Rows are points. The points of each table are mixes of a few directions, plus a little noise. How many directions does each table use, and how many do they share? Where both have some left over, give the other angles between the two spaces (their principal angles), to ten degrees, smallest first.
In the rows, 128 means zero.

First, 7 rows:
[[118 175]
 [122 150]
 [143  58]
 [116 183]
 [131 118]
 [119 173]
 [147  39]]
Second (5 x 2):
[[143  58]
 [114 193]
 [125 148]
 [119 172]
 [140  70]]
Directions: first 1, second 1, shared 1

First:
[[120 105 108  64]
 [166 125  70 108]
 [110 149 198 178]
 [ 83 130 141 224]
 [170 127 116  45]
 [134 125 134  93]
 [114 134 130 186]]
Second, 5 rows:
[[ 87  83 100  41]
 [140 156 176 170]
 [126 145 133 205]
 [144 146 142 158]
 [142 111  88  66]]
Directions: first 3, second 3, shared 3

First:
[[120  53 170  96 184  71 136  73]
 [176 223  80 154  54 190 105 207]
 [ 78 160 106 160 107 165 142 137]
 [ 96  97 143 125 152 112 142  97]
 [178 118 138 105 132 108 112 134]
 [ 14 123 121 167 139 152 167  95]
 [162  85 155  97 157  86 121 107]
 [136 105 142 114 145 108 127 114]
 [193 188 100 131  79 159 101 188]]
Second (9 x 8):
[[247 195 100 116  70 152  82 208]
 [156 143 122 125 114 133 117 146]
 [ 29  73 151 138 176 108 166  62]
 [  7  59 157 141 187 104 174  47]
 [203 170 110 120  91 143  99 178]
 [124 126 128 128 130 127 129 125]
 [159 145 121 125 113 134 116 148]
 [ 88 105 137 132 147 120 143 101]
 [139 134 125 127 123 130 124 135]]
Directions: first 2, second 1, shared 1

First, 9 rows:
[[160 107 104 163 129 154 101 103 108 153 139]
 [148 128 122 148 150 128  72 132 116 133 113]
 [120 150 143 117 153 102  86 161 134 108  98]
 [ 97 153 152 111 150 100 127 152 129  99  97]
 [ 69 138 151  96 101 120 249 116 136 106 141]
 [107 103 116 140  89 163 248  70 110 143 169]
 [184 118 111 123 128 131  30 156 156 150 134]
 [177 129 120 105 127 118  28 173 170 141 130]
 [ 89 127 133 149 129 137 210  88  93 118 128]]
Second, 8 rows:
[[ 54 175 181  39 116  72 200 187 182  73 110]
 [130 106 107 185 134 161 160  71  76 145 139]
 [147 120 124  97  99 130 123 143 165 141 152]
 [124 149 140 128 163 102  70 159 126 109  93]
 [ 80 159 162  78 126  92 169 164 156  92 112]
 [171  97  95 172 123 166 103  91 104 164 150]
 [158 112 108 175 147 148  81 105  95 147 124]
 [158 106 107 149 117 153 116 106 121 152 149]]
Directions: first 3, second 3, shared 3

First:
[[131  78 119  78 128 172 140 191 217 115  94  99]
 [133  68 117  67 127 183 144 206 238 112  85  94]
 [126 169 136 168 128  92 119  76  55 140 155 150]
 [126 175 137 175 129  86 116  69  45 141 161 154]
 [126 143 131 142 129 115 126 110 102 132 139 136]
 [129 110 125 109 128 145 132 152 162 122 115 118]
 [130 101 123 101 127 152 134 163 178 120 109 112]
 [126 183 137 184 128  79 115  59  29 143 166 159]]
Second (10 x 12):
[[137 106 135  99 120 155 134 139 184 122 115 109]
 [ 95 139  86 169 157  91 123 177  40 133 130 164]
 [156 119 165  93 102 159 133  82 205 124 127  97]
 [124 191 138 193 129  70 113  49  11 146 172 165]
 [ 97  84  76 113 158 141 137 249 140 117  91 133]
 [144 126 149 112 113 142 130  99 165 126 130 113]
 [131 107 127 105 126 149 133 152 171 122 113 114]
 [149 140 160 120 108 135 126  70 153 130 140 114]
 [140 183 158 169 114  91 116  28  60 143 169 145]
 [105  84  86 108 152 146 136 234 153 116  93 127]]
Directions: first 1, second 2, shared 1
